Rows are points. The last column is the point's height on a tilted bowl or saddle (a function of degree 2), plus a little noise. Along how many of its main directions does it bend up, bend down or stay straight?
In the rows, zero is written as 128.

Points (18 x 4):
[[140 163 135 148]
 [146 163 154 156]
 [175 133 188 187]
 [163  94 153 160]
 [121 130 141 148]
 [100 109 162 157]
 [130 146 142 150]
 [128 147 135 148]
 [114 171  37 185]
 [138 199 111 151]
 [155 140 125 143]
 [139 126 134 144]
 [206 144 164 179]
 [139  53 193 183]
 [115 145  97 147]
 [167  88 106 155]
 [152 109  51 169]
 [119 139 124 146]]
Directions: 2 up, 0 down, 1 straight

Points (16 x 4):
[[155 148 166 113]
 [118  94 187 132]
 [ 85 112  93 192]
 [146 163 133 144]
 [131 148 131 140]
 [ 82 176 132 176]
 [152 185 116 168]
 [182 126 111 148]
 [151 104 145 152]
 [ 84 169 161 149]
 [115 146  69 118]
 [109 129 118 158]
 [106 102 180 142]
 [118 118 167 130]
 [ 98 169 116 163]
 [188 122  34  50]]
Directions: 2 up, 1 down, 0 straight

Points (18 x 4):
[[202 163 147 181]
 [ 96 137 109 116]
 [ 93 101 100 126]
 [188  83  97  73]
 [107 136 116 114]
 [ 86 171 121  97]
 [120  67 195 219]
 [175 119 180 161]
 [175 129 134 131]
 [190 135 125 141]
 [169  96 107  94]
 [117  78 165 168]
 [102 115 116 123]
 [ 71 170 167  93]
 [ 96 105 134 138]
 [154 138 125 124]
 [170 133 102 126]
 [104 103 130 130]]
Directions: 2 up, 1 down, 0 straight

Points (23 x 5):
[[134 202 128 188 190]
 [143  84 193 197  47]
 [ 90 151 153 140 162]
 [243 113 108 126 216]
 [119 112 114  87 135]
 [155 187 107 160 147]
 [ 78 184 133 122 171]
 [179 129 133 111 129]
 [ 71  99 125  93 148]
 [109 163 116 106 127]
 [151  97 125 138  96]
 [154  89 100  93 152]
 [193  77 136 109 142]
 [ 91 176 130  77 130]
 [108 135 158 114 143]
 [158 135 120 137 121]
 [166 121 152 138 116]
 [106 151 109 152 122]
 [ 85 172 143 122 168]
 [127 187 121 119 124]
 [180 153 156  93 109]
 [130 109 158 110 123]
 [ 94  95 169 102 145]]
Directions: 2 up, 1 down, 1 straight

Points (26 x 5):
[[115  75 169 124 127]
 [108 128 110 126 147]
 [112  91 173 102 128]
 [231  98 129 101 215]
 [130 102 157  98 126]
 [163  91 123 122 147]
 [ 70 175 112 127 166]
 [162  97 110  88 147]
 [138 133  79  88 161]
 [134  75 132  84 122]
 [ 79 124  68 125 200]
 [131 136 139 118 134]
 [193 103 146 160 168]
 [143 124 131 118 135]
 [ 79 126 118 163 152]
 [170 136 116  90 146]
 [126  96  99 184 136]
 [174 149 122 108 144]
 [114  84 177 110 126]
 [187 144  52  90 194]
 [149  97  87 108 167]
 [181  98 116 209 144]
 [ 81 139 168 105 176]
 [ 89 143 110  87 173]
 [172 152 148  88 143]
 [142 169  99  91 136]]
Directions: 2 up, 1 down, 1 straight

Points (26 x 5):
[[169 134 101 165 157]
 [160 163 223 173   7]
 [ 90 108 153 146 133]
 [184 125 119 113 149]
 [116  49 130 158 155]
 [121 118 134  90 133]
 [122  68 189 116 125]
 [109  96 121  74 120]
 [115  77 129  71 110]
 [ 80 122 132  91 133]
 [164  59 125  90 121]
 [125 154 155  92 120]
 [167 126 104 164 158]
 [109 118 129 107 139]
 [161 100 199  47 100]
 [135 130 168 100 120]
 [116 139 114 180 136]
 [129 156 164 148  95]
 [117 103 127 104 139]
 [105 149 117 121 140]
 [123 126 129 157 139]
 [169 115  90  55 110]
 [161 156 174 109 108]
 [168 118  96 161 165]
 [ 96  97 105 129 151]
 [167 108 129 203 142]]
Directions: 0 up, 1 down, 3 straight
